Each wall is flat, endless, passes through zero and stands at right angles to its row. A trip goes straight from one point to another. Which walls does it cross, in order?

Walls:
(1): [-45, -18, -2]
(2): [-16, -42, -29]
(3): [-16, 9, -31]
(4): [10, -13, 11]
(5): [8, -9, 33]
Trips:
[-6, 42, 10] to [24, -21, 14] => 5, 3, 4, 2
[38, -9, -27] to [-15, 28, 2] => 4, 2, 1
[-8, -7, -10] to [50, -24, -7] => 4, 1, 3, 5
[2, 23, -24] to [-43, 7, 6] => 1, 2
[-15, 5, -14] to [-14, 8, -12] => none

Walls:
(1): [9, -15, 26, 2, -5, -11, 21, 5]
(2): [-43, -12, 10, 0, 9, -6, -1, 29]
(3): [-10, 1, 1, -1, -5, 16, 38, -20]
(4): [-18, 12, 17, 15, -25, 12, 19, -22]
Trips:
[23, -30, 35, -32, -8, 17, -12, -19] to [-18, -10, 24, -48, -3, -8, 1, -19] => 4, 2
[-27, -6, 15, -2, -4, -24, -16, -18] to [6, 13, -8, 25, 29, 6, -1, -21] => 1, 2, 3
[21, 27, 13, -8, -9, 9, 6, 2] to [11, 19, 24, 5, -10, 17, -3, 2] => none
[20, 20, -19, 55, -29, 0, -2, 7] to [1, 9, -6, 33, 28, 12, -27, 20] => 4, 2

Walls:
(1): [-60, -1, 16, -6, -10, -25, -8, -14, 7, -3, -18, 8]
(2): [16, -5, -37, -10, -4, -18, 7, 29, 2, -4, 3, -10]
(3): [12, 13, -14, -9, 7, -12, 8, -18, 5, -20, -1, 18]
(4): [10, 6, 15, -10, 17, -4, 16, -5, 27, -29, -27, 5]
(5): [30, 28, 12, -8, -10, -1, -7, 33, 17, -2, 8, -2]
(6): [-6, 3, 7, -2, -19, 26, -23, 32, 0, -5, 11, -19]
(7): [9, 8, -21, 9, 4, 2, 14, -16, -9, -19, -4, 0]
Trips:
[-8, -9, -19, -26, 14, -21, 3, -16, 19, -7, 4, 10] to [-3, -2, -4, -2, -8, -5, 14, -12, 10, -42, -18, 2] => none
[3, -22, -17, 1, -15, 2, 20, -5, -1, -6, -7, 8] to [21, 10, 15, 8, 14, -7, 10, 4, 15, -10, 7, -18] => 5
[5, -12, -1, 13, 2, -5, -30, 28, -3, -7, -25, 15] to [-7, -23, -2, -13, 4, -10, 25, 3, 14, -13, -19, -18] => 5, 6, 7, 3
[3, 10, 13, 0, -5, 15, -8, -17, 13, 18, -11, -19] to [-31, 8, -1, 5, 2, -17, -27, -12, 1, 0, 13, -2] => 4, 5
[16, -20, -33, 0, 4, 40, 11, 4, -4, 4, 6, 3] to [2, 1, -9, 11, 0, -15, 3, -3, -22, 22, -7, 14] => 6, 3, 1

Walls:
(1): [-17, 11, 6, -50, -13, -28, -14, -8, 4, -8, 4, 7, -35, -29, 15, -1, -15, -36, -14, -15, -5, -14, -17, -9]
(2): [-12, -15, 19, -13, 30, -6, -16, 13, 4, 19, 21, -34, 2, -22, -1, -34, 33, 21, 8, -4, 25, -10, -26, 6]
(3): [1, 7, -14, 33, -10, -19, -16, -21, -17, -31, -26, -23, 16, 31, 37, -11, 14, 29, -40, 17, 52, -23, 10, 20]
(4): [28, -1, 12, 3, 42, 10, -5, -19, 33, -26, 24, 13, -8, -26, -55, 36, -27, 6, -15, 4, 2, 21, 33, 3]
(5): [-2, -12, 37, -27, -3, -7, -3, -41, 12, -6, 20, 5, -9, -5, -12, -11, 32, 11, -1, 29, 10, -36, -28, -7]
(6): [-11, 16, -19, 11, -13, 1, 16, -8, 27, -17, 2, 48, -2, -13, 4, 5, 1, -2, 12, -10, 18, 36, -21, 0]
Trips:
[-33, 35, 27, 14, 1, 54, 2, -11, 40, -29, -11, -34, 12, 16, 6, -41, 0, 13, 28, -4, 17, -15, -41, 10] to [0, -21, 15, -9, -21, -7, -1, 12, 17, 11, 1, -24, -35, -13, 8, 12, -9, -2, -3, 19, 46, -27, 0, -40] => 1, 6
[31, 17, 43, 11, 6, 35, -6, -41, 34, -9, 23, 28, 60, -25, 23, 13, -3, -40, -15, 4, -5, -5, -4, 20] to [0, -20, 45, -17, 36, -1, 5, 9, 28, 21, 35, 1, -24, -7, 24, 43, -12, -11, -5, 5, -18, -3, -23, 4] => 1, 2, 6
[-28, -23, -23, -13, 13, -9, 4, -3, 18, -24, -16, 33, 19, 12, -17, -27, 34, 20, 5, -23, 17, -13, 7, 34] to [-12, -25, -29, -20, 33, -45, -9, 19, 4, 19, 43, 14, 6, 8, 17, -41, -3, -49, 26, 14, 15, 23, 6, -10] => 1, 3, 5
[-41, 10, 7, 24, -15, 4, -12, 2, -4, -7, 7, -6, -8, 16, 16, -19, -28, -15, -13, -29, -7, -20, 29, 6] to [-9, 32, -16, 43, 9, -14, -25, 18, 0, 4, -19, 12, -58, -19, -10, -15, 20, -17, -7, 2, 5, 3, -7, -8] => 6, 2
